Each row of a before or after table is a point. The points were changed in one or more steps. Then noise was added and the rows were shuffled. The steps act on how far a point lies along the listed directions, d1 being the first. Write out the steps. A step turns or swaps two directions, mirrors them in a line or flattens them onto one, adds a multiple of one to another, or multiplies one. Angles are multiples of 10 degrees, from the lower direction toward the higher: turns from -170 to 170, lines from 10 to 170 but not 90. Use the fewest steps. Two steps may share a direction if one is a turn and the other turns, adds or multiplies; they go together, in the order done. Otherwise the lowest direction goes first.

Directions:
(1): [ 4.1  4.8 -3.1]
(2): [ 5.6 -2.6  3.4]
(3): [ 1.2 -4.4 -5.4]
Before, 14 rows:
[[ -1.2   3.6  -1.7]
 [  1.4   3.7   1.0]
 [ -0.9  -2.8  -1.6]
 [  1.0   0.2  -0.5]
 [ -5.2  -4.3   1.4]
 [  4.2  -6.9  -1.9]
 [ -2.2  -0.2   3.9]
 [ -3.7   5.3  -7.6]
 [  3.5   0.6   3.3]
 [ -9.0  -1.9   3.6]
 [  2.8  -3.2  -6.1]
 [  0.6 -10.2   0.2]
 [ -0.8  -5.1  -2.6]
 [ -0.4  -4.0   1.1]]
After (14 x 3):
[[ -4.7  -5.6   5.4]
 [  0.6  -2.8   2.1]
 [ -8.6  -3.5   5.7]
 [  0.1   4.7   0.7]
 [  4.1   9.4   4.4]
 [ -1.8  -4.3   1.0]
 [  2.1  -3.3   3.7]
 [  7.1  -0.5   1.8]
 [  4.9  -6.8  -0.4]
 [  0.3 -11.2   3.8]
 [ -0.2   3.9  -2.9]
 [ -0.3  -0.5  -4.6]
 [ -5.3  -2.1  -0.6]
 [  0.6   0.4  -2.0]]
Steps: multiply d1 by 1.3; swap d2 and d3

Directions:
(1): [ 0.7 -6.5  3.3 -3.5]
(2): [1.3 2.5 7.2 2.6]
(3): [-1.9  4.1  1.3 -6.6]
(4): [ 7.8  1.2 -1.2 -1.8]
Before (14 x 4):
[[-3.3  1.7 -2.1 10.6]
 [-3.4  0.8 -4.4  6.7]
 [ 6.0  1.6  2.8  3.3]
 [ 0.3  1.1  3.3 -0.2]
 [ 4.1  4.2  3.3  1.7]
 [-6.0  5.4 -2.4 10.0]
 [-1.1  2.0 -6.7  3.0]
 [ 6.3  3.3  2.0 -2.2]
 [-1.2  3.0 -2.5  6.2]
 [ 3.0  1.4  6.4 -1.7]
 [ 1.9  2.8  7.5  0.7]
 [ 4.4  0.9  4.6  0.2]
 [ 0.2  3.6  5.5 -1.2]
 [-1.7 -1.9  6.8  1.0]]
After (14 x 4):
[[ 2.0  3.6  6.5  2.6]
 [-2.9 -8.8  3.6  7.5]
 [ 5.4 -1.5  6.5 -5.6]
 [-2.6 -6.4  0.1  1.0]
 [-2.3 -7.4  4.1  2.2]
 [ 1.6  4.9  4.2  0.5]
 [-0.6 -6.5  1.9  1.5]
 [ 1.7  2.8  4.1  4.4]
 [-2.7  6.5  3.0  3.2]
 [ 0.7  2.0  2.1  1.6]
 [ 5.6 -0.1  4.5 -4.4]
 [ 0.1 -7.3 -2.3 -1.4]
 [ 4.3 -1.5  6.4 -1.3]
 [ 4.8  2.9  5.3 -2.1]]
Steps: add -1 times d4 to d3; turn d1 and d3 by 130 degrees

Directions:
(1): [-0.1  1.2  4.8  2.5 -7.1 -4.3]
(2): [-4.5  1.3 -4.6  4.7  2.2 -5.5]
Before:
[[-0.1 -1.3 -5.1  3.3  2.8 -0.1]
 [-7.5 -1.2 -8.0  1.9  6.0 -4.7]
 [-0.3 -1.1 -5.3  1.0  7.2  2.5]
 [-1.2  1.8  1.7  1.6 -5.7 -2.9]
 [-5.7  3.7 -3.7  5.3  1.7 -6.5]
 [ 0.5  0.3  3.2 -1.4 -4.7  0.8]
 [ 2.9 -1.2  3.0 -0.5 -6.3 -0.3]
 [-2.9  1.6 -6.4  3.6  5.2 -3.9]
 [-0.6  0.1  1.8  1.4 -7.0  0.1]]
After:
[[ -0.1  -1.6  -6.1   2.8   4.4   0.8]
 [  0.4   0.4   4.1  -0.9  -6.1   0.0]
 [ -0.6   0.2   2.1   1.6  -7.4  -0.2]
 [ -7.5  -1.9 -10.9   0.6  10.2  -2.2]
 [ -5.6   2.8  -6.4   4.0   5.7  -3.9]
 [ -2.9   0.9  -8.7   2.5   8.6  -1.9]
 [ -0.3  -1.4  -6.1   0.6   8.3   3.1]
 [  2.9  -1.0   4.0   0.0  -7.8  -1.2]
 [ -1.3   1.6   1.5   1.5  -5.3  -2.8]]
Steps: add -0.5 times d2 to d1

Directions:
(1): [-2.4  4.3 -5.0 -1.7 -7.9  3.0 -3.1 -0.2]
(2): [-7.8 -0.7  0.1  5.3 -1.8 -0.1  6.4 -0.5]
(3): [-2.7  2.2 -1.9  5.7  3.5 -3.4 -7.1 -3.3]
(4): [ 2.3  5.9  0.4  2.2 -1.3 -6.0  1.7  6.9]
Before, 12 rows:
[[ 1.8 -0.2  1.9 -0.4  1.9 -2.2  3.2  3.2]
 [-1.6 -1.6  1.0  2.2  3.8 -2.6 -2.4 -2.5]
 [ 1.4 -1.7  2.5 -1.0  1.5 -0.9  3.7  3.4]
 [10.2 -0.6  4.0 -6.0  3.0 -1.8 -3.8  4.1]
 [ 0.6  4.4 -2.7 -3.4 -6.5  1.9 -2.6  2.7]
 [ 3.9 -2.6  2.6 -3.0  4.0 -0.4 -0.6  0.7]
 [ 1.5 -1.3  3.9 -1.0  2.9 -2.1  3.4  3.1]
 [-0.3  0.5 -0.8  4.4  6.0 -6.4 -2.9  0.6]
 [ 2.1 -1.7  2.7  0.7  3.1  0.7  4.1  0.8]
 [ 1.4 -1.0  3.3 -1.4 -0.4 -0.4  3.5  0.9]
 [ 1.0 -2.0  0.4 -2.1 -0.5  2.2  0.5  1.1]
 [ 0.8 -4.8  2.6 -2.3  4.4 -0.1  1.9 -3.2]]
After, 12 rows:
[[ 10.5  -0.4   2.3  -6.1   5.8  -2.0  -6.6   2.1]
 [ 26.8   0.0   3.9 -18.0   6.7  -0.6 -16.9   4.6]
 [  2.8  -0.4  -2.9  -8.4  -4.9   7.1  -6.4  -2.4]
 [  0.5  -2.6   2.5  -0.9   1.6  -0.1   3.8   2.3]
 [ -0.4   2.2   1.4   3.5   2.6  -6.3  -0.2   2.4]
 [  1.7  -2.3  -0.2  -2.2   1.1   2.4  -2.9  -0.6]
 [  3.4   3.6   0.6   2.4   3.1  -8.6   2.3   7.7]
 [  1.8  -1.4   3.9  -1.4   2.7  -2.0   3.8   3.3]
 [  1.6  -0.9   1.9   0.4   5.6  -4.3  -1.1  -1.4]
 [  2.0  -1.2   2.2  -1.5   1.5  -1.0   4.1   3.0]
 [  0.2  -2.0   3.1  -0.8   0.1   0.3   3.0  -0.9]
 [  0.9  -0.9   2.6   2.3   3.1  -0.3   4.3   1.2]]
Steps: turn d3 and d4 by 60 degrees; add -0.7 times d1 to d4; multiply d2 by 3

Directions:
(1): [ 3.1  2.3  0.3 -1.5 -3.3  8.8 -3.7 -3.0  4.6]
(2): [-3.4  1.8  5.1  0.8 -2.5 -5.0 -0.1 -0.4  8.7]
(3): [-0.2 -4.4  5.1 -3.9  4.1  4.1  7.2  0.2  1.8]
Before (9 x 9):
[[-0.6 -6.5  1.2 -1.4  7.6  1.2  9.0  1.0 -4.8]
 [ 1.6 -5.6 -1.5 -3.4  7.9  1.9 14.6  4.9 -8.2]
 [ 1.4  3.2 -1.3  0.2 -4.9  0.0 -2.7 -1.1 -1.3]
 [ 0.5 -8.6  5.8 -2.8 10.1  2.8 11.8 -0.1 -6.2]
 [ 3.6  2.9  3.2  0.0 -6.2  4.2 -6.8 -2.5  2.6]
 [ 2.0 -1.5 -3.4 -0.2 -1.0  8.6 -4.9 -2.7 -1.5]
 [-1.0 -0.9  1.8 -3.9 -0.9  1.7  1.5  1.7  5.2]
 [ 1.1 -0.9  5.3 -1.7 -3.8  2.1 -1.1 -2.7  5.6]
 [-4.4 -3.6  4.2 -3.0  4.1 -2.9  6.4  3.3 -3.3]]
After, 9 rows:
[[ 4.6  0.8  3.9 -1.9 -3.8  6.3 -4.0 -3.1  2.1]
 [-0.3 -1.6  0.8 -3.8  0.4  4.2  1.9  2.2  2.5]
 [ 1.7  3.6 -0.5 -1.1 -4.9 -0.3 -2.6 -1.5 -0.7]
 [-1.2 -6.3  7.7 -1.1  7.5 -0.6  9.8 -0.4 -2.3]
 [-2.4 -4.2  3.5  0.5  5.5 -2.4  6.9  0.4 -1.6]
 [-3.1 -2.7  1.8 -2.1  2.1 -4.9  3.0  3.9 -3.7]
 [ 2.6 -3.4  5.1 -3.7 -2.1  5.5  1.5 -2.4  2.2]
 [-0.5 -2.3  1.2 -0.2  2.1 -4.4 12.0  4.3 -1.9]
 [-0.1 -3.0  0.3 -0.5 -1.5  6.9 -3.4 -2.6  3.2]]
Steps: add 0.5 times d1 to d3; multiply d2 by 0

Directions:
(1): [ 6.0 -0.3 -0.4 -0.6  1.6  3.7  5.9  1.0  4.3  0.0 -8.7]
(2): [-3.5  5.3  2.1  5.8  5.7  1.6  4.3  3.9  1.5  5.0  2.7]
(3): [-1.8  1.7 -8.5 -3.7 -0.2  1.0 -3.9  3.9  7.2  2.3  1.0]
(4): [  3.5   0.8  -0.6   3.8   1.7   2.5  -3.4 -10.2   4.0   3.3   2.1]
Before, 13 rows:
[[  1.2   0.0   8.3  -2.4  -4.3  -2.3   3.6   0.9  -9.0  -4.6  -2.9]
 [  2.3   0.8   4.4   2.6   2.7  -0.6   2.5   0.3  -3.5   0.1   1.3]
 [  0.9  -4.2  11.3  -0.3   0.4   0.1   4.8  -2.7  -7.5  -4.7  -3.5]
 [ -2.4  -2.1  -4.4  -4.5  -3.3   1.5  -2.9   0.7   0.6  -3.5  -0.9]
 [  0.7  -8.3  13.2   1.3  -3.2  -3.0   4.7  -4.3 -11.7  -6.9  -4.8]
 [  2.3  -1.5  -5.0  -3.6  -5.3   1.9  -4.1  -0.5   6.0   0.1  -0.1]
 [  6.5  -7.9   6.3   0.7  -0.4   0.0   5.5  -2.6  -6.0  -7.3  -8.1]
 [ -3.1   3.2  -2.3  -0.6   3.3  -0.6  -1.6   3.1   5.3   0.9   2.3]
 [  1.1  -2.7  -0.5   0.1   1.5   3.0   1.2   2.5   4.0   0.7  -4.3]
 [  1.3  -0.3  -3.5  -3.8  -0.2  -3.5  -1.6   1.9  -0.1  -2.0  -3.8]
 [  2.8   1.1  -7.0  -5.5  -4.0  -0.5  -8.6  -1.9   2.4   1.1  -1.4]
 [ -2.6   2.1  -4.2  -4.8   0.2  -1.2   1.5   9.1   2.3  -0.7  -0.4]
 [ -1.1  -0.1  -7.5  -2.7  -3.2  -2.1  -4.4  -0.2   8.0  -1.3  -0.7]]
After, 13 rows:
[[ -0.8   0.3   3.8   5.5   5.5   3.8   5.5   3.7   2.9   3.5  -2.7]
 [  2.9   0.0   1.2   1.0   1.7  -2.7  -0.2  -3.4  -2.1  -0.9  -2.9]
 [  0.0  -2.7 -11.4  -4.4  -1.6   2.9 -10.8  -6.2  13.5   3.7   0.7]
 [  3.0   1.2   6.7   5.1   3.0   0.3   3.8  -6.2  -3.0   0.2   0.8]
 [  0.3  -3.9   1.7  -1.6  -3.5   1.2  -1.3  -5.3  -4.2  -5.2  -1.5]
 [  1.7  -3.1   5.1  -0.8  -5.2  -0.3   2.8   1.5  -3.9  -3.5  -2.0]
 [  3.2  -2.2   3.6  -4.3  -5.7  -3.7  -1.9   0.1  -9.4  -4.5  -4.5]
 [  2.6   0.8  -8.1   2.1   6.0   5.2  -0.5   0.1  12.0   4.1  -2.0]
 [  1.3   2.5  -3.2   0.0   3.0   0.9  -1.6   1.7   3.6   2.9   2.6]
 [ -0.5   1.2  -6.3  -3.3   2.7   4.5  -5.3  -3.1  11.2   4.0   1.1]
 [ -1.3   0.5   5.9   1.8   2.5  -2.1   2.1   0.1  -2.6  -2.5   0.5]
 [ -0.2  -3.1   5.5   0.7  -3.7  -4.8   3.2  -0.7  -4.7  -6.5  -3.4]
 [  3.4   3.5  -4.9  -2.7  -2.3   2.5  -6.8  -7.6   6.8   3.1   1.4]]
Steps: add 1.5 times d1 to d2; turn d3 and d4 by -160 degrees
